Every row gives one point. Any point is a mix of the corners, with weights that add up to 1. It lies inside the corners' shape when no weight is negative. Is each point inside? If not, which corners have a negative weight?

Corners:
(1): [-0.29 -0.48]
(2): [ 0.15 -0.44]
(3): [0.46 0.74]
Points:
[ 0.03 -0.04] -> inside
[-0.25 -0.43] -> inside
[0.35 0.53] -> inside
[0.38 0.58] -> inside
[0.37 0.69] -> outside (2)

Corners:
(1): [ 0.71  0.81  0.63 -0.02  0.09 -0.48  0.02 -0.58]
(2): [ 0.22  1.01 -0.50  0.02  0.01 -0.54 -0.67  0.36]
(3): [ 0.22  0.86  0.22 -0.01  1.13 -1.18 -0.58  0.03]
(4): [-0.34  0.17 -0.57  0.79  0.65  0.29  0.80  0.69]
(5): [-0.17 -0.51  0.64 -0.73 -0.67 -0.54  0.68 -0.35]
(6): [-0.92  0.33 -0.65  0.31  0.36  0.51  0.14  0.03]
(7): [-0.63 -0.82  0.22  0.16 -0.02  1.10  0.16  0.61]
(8): [-0.22 -0.34 -0.79  0.67  0.49 -0.10 -0.65  0.06]
(9): [ 0.01 -0.24 -0.48 -0.42  0.27  0.76  0.47  0.14]
Points:
[ 0.07 -0.13  0.05  0.14  0.14  0.02 -0.08  0.19] -> outside (6)
[ 0.33  0.32  0.27  0.10  0.11 -0.77 -0.14  0.15] -> outside (6, 9)
[ 0.12  0.39 -0.02 -0.09  0.30 -0.28 -0.08  0.02] -> inside
[ 0.06  0.16  0.16 -0.18  0.08 -0.23  0.18 -0.11] -> inside
[-0.06  0.25 -0.34  0.34  0.48  0.06 -0.20  0.17] -> outside (5)
[-0.11  0.38  0.06 -0.51  0.10 -0.07  0.58 -0.11] -> outside (7, 8)
[-0.01  0.48  0.09 -0.04  0.26 -0.23  0.24  0.17] -> outside (8)
[-0.43 -0.13 -0.47  0.21  0.26  0.27 -0.15  0.48] -> outside (1)
[ 0.35 -0.69  0.64 -0.45  0.08 -0.51 -0.08 -0.46] -> outside (2, 4, 6)

Corners:
(1): [-0.26 -0.29 -0.67 -1.15 -0.79  0.66 -0.35 -1.04  0.87  0.08  0.26  0.04
 -0.11  1.25]
(2): [-0.41  0.69 -0.57 -0.63 -0.77  0.64 -0.55 -0.11 -0.47 -0.24  0.41  0.53
 -0.30  0.38]
(3): [-0.94  0.00 -0.47 -0.68 -0.37  1.22 -0.22 -0.36  0.35  0.39  0.33 -0.12
 -0.09  0.68]
(4): [ 0.87 -0.30 -0.14  0.63 -1.14  0.32 -0.38  0.21 -0.45  0.20  0.48 -0.50
  0.27 -0.34]
(5): [-0.13 -0.02  0.19  0.10  0.69 -0.49 -0.41  0.07  0.23  0.67 -0.25  0.50
 -0.11 -0.77]
(6): [-0.37 -0.41  0.13  0.46  0.42  0.01  0.36 -0.02  0.06 -0.13 -0.60  0.35
 -0.53 -1.11]
(7): [ 0.29  0.16  0.48  0.01  0.65 -0.08  0.56  0.13  0.05  0.31  0.01  0.25
 -0.76 -0.09]
(8): [-0.23 -0.31  0.05  0.06  0.21 -0.66  0.75 -0.68 -0.46  0.78 -0.28  0.30
 -0.15 -0.15]
(9): [-0.83  0.10  0.49  0.04 -0.17 -0.27  0.27  0.17  0.53  0.33 -0.56  0.50
 -0.26  0.12]
(10): [-0.32 -0.09  0.52  0.75  0.43  0.05 -0.20 -0.25 -0.26 -0.09 -0.10  0.86
 -0.22  0.04]
(11): [-0.49  0.44  0.25  0.23  0.22  0.13  0.47 -0.12  0.36 -0.11  0.42  0.74
  0.11 -0.63]
(12): [-0.57  0.24 -0.38  0.68  0.70 -0.61  0.29 -0.34  0.51  0.13 -0.16 -0.24
 -0.39 -0.09]
(13): [-0.05  0.26  0.35 -0.50  0.94 -0.13  0.53 -0.21 -0.21  0.06 -1.03  0.32
  0.44 -0.07]
(14): [ 1.39 -1.04 -1.13  0.42 -1.14  0.27 -0.08  0.73 -0.58  0.31  0.64  0.18
  0.35  0.42]
(15): [-0.81 -0.27  0.52 -0.16  0.55 -0.25  0.07  0.29 -0.18 -0.19  0.24  0.19
 -0.01 -0.09]
Points:
[-0.12 -0.11  0.51  0.12  0.14 -0.06  0.29  0.38 -0.19  0.41 -0.02  0.54
  0.11 -0.21] -> outside (1, 2, 6, 12)
[ 0.34 -0.47  0.07  0.05  0.00 -0.29  0.10 -0.21  0.16  0.25 -0.21 -0.02
 -0.10  0.09] -> outside (2, 3, 11)
[-1.03  0.53  0.65 -0.05  1.14 -0.38  0.55 -0.32 -0.08  0.15 -0.70  0.66
 -0.26 -0.51] -> outside (1, 4, 14)
[ 0.09 -0.23 -0.20  0.12 -0.34  0.01  0.09 -0.11 -0.22  0.06  0.05  0.05
 -0.12  0.23] -> outside (3, 5, 11)
[-0.30 -0.20 -0.07  0.04 -0.66  0.41 -0.51 -0.14 -0.18  0.14  0.46  0.55
  0.06  0.34] -> outside (6, 7, 12, 13)
[-0.21 -0.10 -0.01 -0.21  0.09  0.08  0.02 -0.25  0.08  0.12 -0.09  0.27
 -0.02  0.18] -> inside
[-0.40  0.55  0.07 -0.44  0.14  0.45  0.05 -0.37  0.53 -0.06 -0.34  0.18
 -0.02 -0.17] -> outside (8, 10, 14, 15)
[-0.30  0.02 -0.15  0.04  0.42 -0.09  0.29 -0.03  0.01  0.50 -0.54  0.54
 -0.36 -0.08] -> outside (1, 4, 11, 15)

Corners:
(1): [-0.45 -0.72  0.02  0.56 -0.46  0.08 -0.03  0.88 -0.16 -0.17 -0.11 -1.32
 -0.41  0.70 -0.19  0.41  0.37  0.12 -0.66 -0.27]
(2): [-0.54  0.26  0.39  0.74  0.32 -0.16 -0.67  0.95 -0.28  0.30  1.12 -0.45
 -0.23  0.15 -0.13 -0.24  0.48  0.42 -0.56 -0.41]
(3): [-0.48  0.02  0.62  0.62 -0.21 -0.15  0.02 -0.51  0.29  0.27 -0.21 -1.65
 -0.65 -0.03 -0.18 -0.06  0.13  0.55 -0.05 -0.26]
(4): [ 0.67  0.09  0.22  0.23 -0.53 -0.06 -0.70  0.66 -0.32  0.21  0.17  0.13
 -0.37 -0.55 -0.36  0.18  0.50  0.44 -0.47 -0.45]
(5): [-0.46 -0.12  0.02  0.47 -0.37  0.11 -0.14  0.19 -0.34  0.74  0.07  0.03
 -0.31  0.04 -0.44  0.07  0.07  0.64  0.07  0.02]
(6): [-0.63 -0.02  0.63  0.20  0.01 -0.31 -0.36  0.63  0.36 -0.04 -0.03 -0.34
  1.50 -0.45  0.54 -0.43 -1.85 -0.43 -0.44  0.27]
(7): [-0.40  0.19  0.07  0.23  0.10  0.32  0.21  0.16 -0.21 -0.20 -0.13 -0.14
 -0.22  0.29 -0.55 -0.44  0.61  0.25  0.07 -0.22]
(8): [-0.11  0.47 -0.01 -0.17  0.36  0.37 -1.41  0.82 -0.10  0.18 -0.21 -0.06
 -0.02 -0.35 -0.04  0.30 -0.07  0.23 -0.51  0.00]
(9): [ 0.57  0.18  0.21  0.52  0.47  0.36  0.06  0.57  0.66 -0.02 -0.14 -0.02
 -0.50  0.20 -0.42  0.08  0.08 -0.35 -0.77 -0.38]
(10): [-0.35  0.12 -0.34  0.27  0.28  0.26 -0.19  0.48  1.35  0.09  0.19  0.15
 -0.28  0.06 -0.41 -0.22  0.59  0.57  0.26 -0.26]
(11): [ 0.11  0.49 -1.30 -0.09  0.37  1.07  0.29  0.33 -0.37  0.23 -0.02 -0.06
 -0.03  0.06 -0.22  1.87  0.46  0.65  0.78 -0.41]
(12): [-0.12  0.42 -0.33  0.19 -1.86  0.83 -0.20  0.28 -0.23  0.26 -0.21 -0.22
 -0.27 -0.12  0.75  0.22 -0.50  0.69 -0.43 -0.21]
(13): [-0.12  0.47 -0.69  0.45  0.03 -0.17  0.01  0.51 -0.27  0.06 -0.51  0.08
 -0.20  0.22 -0.17  0.61  0.33 -0.68 -0.02  0.18]
(14): [-0.18  0.40 -2.78  0.18  0.10  0.52 -0.48  0.12 -0.36 -0.05  1.25  0.15
  0.63  0.15 -0.23  0.20 -0.29 -0.06  0.28 -0.37]
(15): [ 0.17  0.41  0.58  0.03  0.31 -0.48 -0.15  0.65  0.21 -0.05  0.38  0.09
 -0.02  0.82 -0.17 -0.45 -0.06  0.28 -0.20 -0.02]
(16): [ 0.03 -0.35  0.25  0.49  0.30 -0.26  0.03  0.73 -0.12  0.13 -0.30 -0.79
  0.22  0.49  0.89 -0.50 -0.09  0.19 -0.55  0.01]
(17): [-0.47  0.32  0.12  0.40 -0.13 -0.07 -0.11 -1.35  0.74  0.19 -0.47  0.08
  1.06  0.15  0.01  0.27 -0.25 -0.39 -0.09  0.05]
(18): [-0.48 -0.26  0.33 -0.26  0.31 -0.24  0.68  0.44 -0.11 -0.07 -0.33  0.33
 -0.43  0.67  0.41 -0.16  0.12 -1.55  0.06 -0.55]
(19): [-0.27  0.10 -0.21  0.25  0.22 -0.09  0.10 -0.67 -0.22 -0.30 -0.09  0.24
 -0.36  0.27  0.28  0.21  0.49  0.59 -0.51  0.69]
(20): [-0.08  0.38  0.15 -0.58  0.36  0.69  0.07  0.42 -0.45  0.52  0.34 -0.12
 -0.16  0.08 -0.05 -0.16  0.56  0.00 -0.01  0.07]
(21): [-0.39 -0.14  0.76  0.21  0.47  0.01  0.53 -0.12 -0.16 -0.25  0.65  0.24
 -0.17  0.80  0.03 -0.46  0.29 -2.05  0.83  0.02]
Points:
[-0.87  0.28 -0.79  0.12 -0.05  0.64 -0.44  0.16 -0.32  0.18  0.35 -0.11
  0.38 -0.03 -0.15  0.32  0.19  0.43  0.16  0.33] -> outside (3, 4, 9, 15, 16, 18)
[-0.23  0.17 -0.59  0.27  0.08  0.20 -0.15  0.33 -0.04  0.02  0.09 -0.01
  0.16  0.27  0.07  0.21 -0.07 -0.06 -0.08 -0.12] -> outside (3, 4, 20)
[-0.24  0.02 -0.04  0.33  0.01  0.03 -0.15  0.49 -0.06  0.01  0.14 -0.29
 -0.04  0.16  0.00  0.03 -0.07 -0.02 -0.19 -0.12] -> outside (17, 20)
[-0.28  0.23 -0.69  0.15  0.00  0.31 -0.06  0.23  0.09  0.18 -0.03 -0.16
  0.18  0.21 -0.09  0.28 -0.12  0.04  0.09 -0.17] -> outside (2, 4, 19, 21)
[-0.25  0.27 -0.42  0.18  0.12  0.28  0.05  0.07  0.08  0.10  0.18  0.01
 -0.23  0.40  0.01  0.02  0.32 -0.05  0.07 -0.14] -> outside (1, 4, 6)
[-0.14  0.13 -0.03  0.18  0.02  0.18 -0.09  0.30 -0.01  0.09  0.15 -0.19
 -0.06  0.20 -0.02  0.05  0.07  0.07 -0.10 -0.18] -> outside (13)
[-0.16  0.10  0.05  0.24  0.12  0.06 -0.07  0.45 -0.10  0.04  0.14 -0.19
 -0.17  0.22  0.00 -0.03  0.12 -0.15 -0.09 -0.08] -> outside (17)

Corners:
(1): [-0.10 -0.43  0.30  0.43  0.03  0.26 -0.03 -0.63  2.20 -0.19 -0.12 -0.37
 -0.20 -0.27  0.34 -1.18 -0.05  0.24 -1.23  0.30]
(2): [-0.32  0.32 -0.43 -0.96 -0.49  0.52  0.32 -0.57 -0.27  0.16 -0.31 -0.62
  0.31 -0.12  0.32 -0.71 -0.22  0.36 -1.98 -0.42]
(3): [-0.23  0.22  0.50 -0.37 -0.31 -0.04  0.47 -0.65  0.44 -0.40 -0.41 -0.90
  0.65 -0.43  0.21 -0.67 -0.30  0.43 -1.77  0.81]
(4): [-0.40  0.65  0.11 -0.01 -0.40 -0.10 -0.11 -0.22 -0.10  0.31 -0.30 -0.32
  0.06  0.53  0.40 -0.09 -0.08 -0.16  0.38  0.13]
(5): [-0.27  0.24  0.37 -0.10 -0.18  0.31  0.09 -0.07 -0.56 -0.52 -0.12 -0.02
  0.05  0.14 -1.14  0.13 -0.31  0.12  0.59 -0.05]
(6): [-0.36  0.07  0.74  0.06 -0.53  0.14 -0.50  1.63 -0.50  0.04  0.22 -0.09
  0.66 -0.25  0.22  0.64 -0.14  0.53  0.39  0.14]
(7): [-0.44  0.06  0.06  0.05 -0.25  0.37  0.00  0.16  0.70 -0.32  0.16  0.75
  0.18  0.40 -0.26 -0.77 -0.07 -0.72  0.56  0.66]
(8): [ 0.41 -0.59  0.08 -0.08 -0.35 -0.06 -0.23 -0.15 -0.34 -0.19  0.14 -0.26
  0.08  0.38  0.32  0.39  0.09 -0.13  0.29  0.06]
(9): [-0.38 -0.01  0.09 -0.93  0.27  0.10  0.50  0.08  0.09 -0.42  0.69  0.27
  0.65 -0.37 -0.01  0.22 -0.46  0.55  0.55 -0.11]
(10): [-0.38  0.34  0.34  0.24 -0.65 -0.25  0.31  0.90 -0.14 -0.38 -0.31 -0.10
  0.20  0.59 -0.65 -0.01  0.39 -0.12  0.54 -0.32]
(11): [-0.33 -0.34  1.39 -0.28  1.17 -0.41 -0.26  0.24 -0.26 -0.82  0.14  0.13
  0.29 -0.59  0.21  0.00 -0.12  0.40  0.64  0.42]
(12): [ 0.76  0.60  1.40 -0.10  0.83 -0.10  0.31 -0.22 -0.58 -0.52  0.36 -0.28
  0.53 -0.16  0.33  0.30  1.69  0.22  0.80  0.48]
(13): [ 0.01 -0.06 -0.10  0.36 -0.17 -0.47  0.52 -0.46  0.24  0.51 -0.17  0.43
 -0.07 -0.50  0.31  0.04 -0.16  0.62 -0.13 -0.14]
(14): [-0.91  0.09  0.31 -0.19  0.13  0.30 -0.63 -0.12 -0.36  0.02 -0.27 -0.49
  0.96  0.05 -0.95  0.51  0.39 -0.27 -0.05 -0.22]
(15): [ 0.25 -0.55 -0.17 -0.43 -0.56 -0.57 -0.30 -0.17 -0.22  0.84  0.15 -0.18
  0.08 -0.35  0.12 -0.70 -0.57 -0.37  0.00 -0.44]
(16): [-0.70  0.71 -0.09  0.68  0.06 -0.52  0.25  1.66 -0.06  0.09  0.02 -0.26
 -0.21 -0.31  0.22  0.09 -0.10  0.02 -0.26  0.59]
(17): [-0.36 -0.26 -0.16 -0.06 -0.51  0.44 -0.19  0.34 -0.36 -0.07 -0.07 -0.37
  0.42 -0.26  0.54 -0.38  0.10 -0.23  0.47 -0.16]
(18): [-0.76  0.07  0.10 -0.33 -0.67  1.11  1.90 -0.47  0.14 -0.71  0.31 -0.27
 -1.44  0.54 -0.06 -0.10  0.00 -1.65  0.42 -0.09]
(19): [ 0.85  0.20 -0.30  0.18 -0.47 -0.21 -0.08 -0.31  0.45 -0.24 -0.61  0.88
  0.40 -0.40  0.40  0.10 -0.46  0.04  0.57 -0.31]
(20): [ 0.05  0.03 -0.29 -0.66 -0.64 -0.03 -0.13 -0.43 -0.25  0.16 -0.28 -0.32
 -0.57 -0.31  0.17  0.37  0.27 -0.30  0.02  0.01]
(21): [-0.59  0.35  0.30  0.37  0.05 -0.54 -0.15 -0.08  0.16 -0.42  0.90  0.62
  0.23 -0.11  0.10  0.25 -0.13  0.42  0.25 -0.31]
Points:
[-0.16  0.06  0.21 -0.06 -0.29  0.07  0.18 -0.18  0.14 -0.16  0.16  0.03
  0.10  0.06  0.00 -0.08  0.07 -0.19  0.31 -0.02] -> outside (2, 11, 16)
[-0.37  0.10  0.35 -0.07  0.01  0.07  0.13  0.11  0.01 -0.24  0.11 -0.18
  0.18 -0.10  0.05 -0.06  0.12  0.11  0.01  0.16] -> outside (15, 19)
[-0.01  0.18 -0.04  0.03 -0.51 -0.26  0.23  0.41 -0.05 -0.03  0.11  0.36
  0.19 -0.03  0.00  0.28  0.06 -0.21  0.50  0.00] -> outside (1, 2, 4, 5, 11, 17)
[-0.35  0.07  0.18 -0.21 -0.31  0.32  0.58 -0.17  0.01 -0.30  0.09 -0.17
 -0.37  0.08  0.02  0.00  0.06 -0.52  0.18  0.01] -> inside
[-0.44  0.10  0.16 -0.15 -0.31  0.37  0.67 -0.09  0.10 -0.35  0.17 -0.07
 -0.34  0.14 -0.01 -0.09 -0.01 -0.57  0.23  0.03] -> inside
[-0.33  0.30  0.25 -0.11 -0.23  0.05  0.07  0.23 -0.35 -0.13 -0.09 -0.06
  0.21 -0.07 -0.18 -0.02  0.00 -0.04  0.14  0.04] -> outside (1, 8, 9)
[-0.13  0.17  0.13  0.06 -0.22 -0.09  0.08  0.06  0.19 -0.19 -0.04  0.09
  0.16 -0.12  0.09 -0.08 -0.07  0.02  0.05  0.03] -> inside
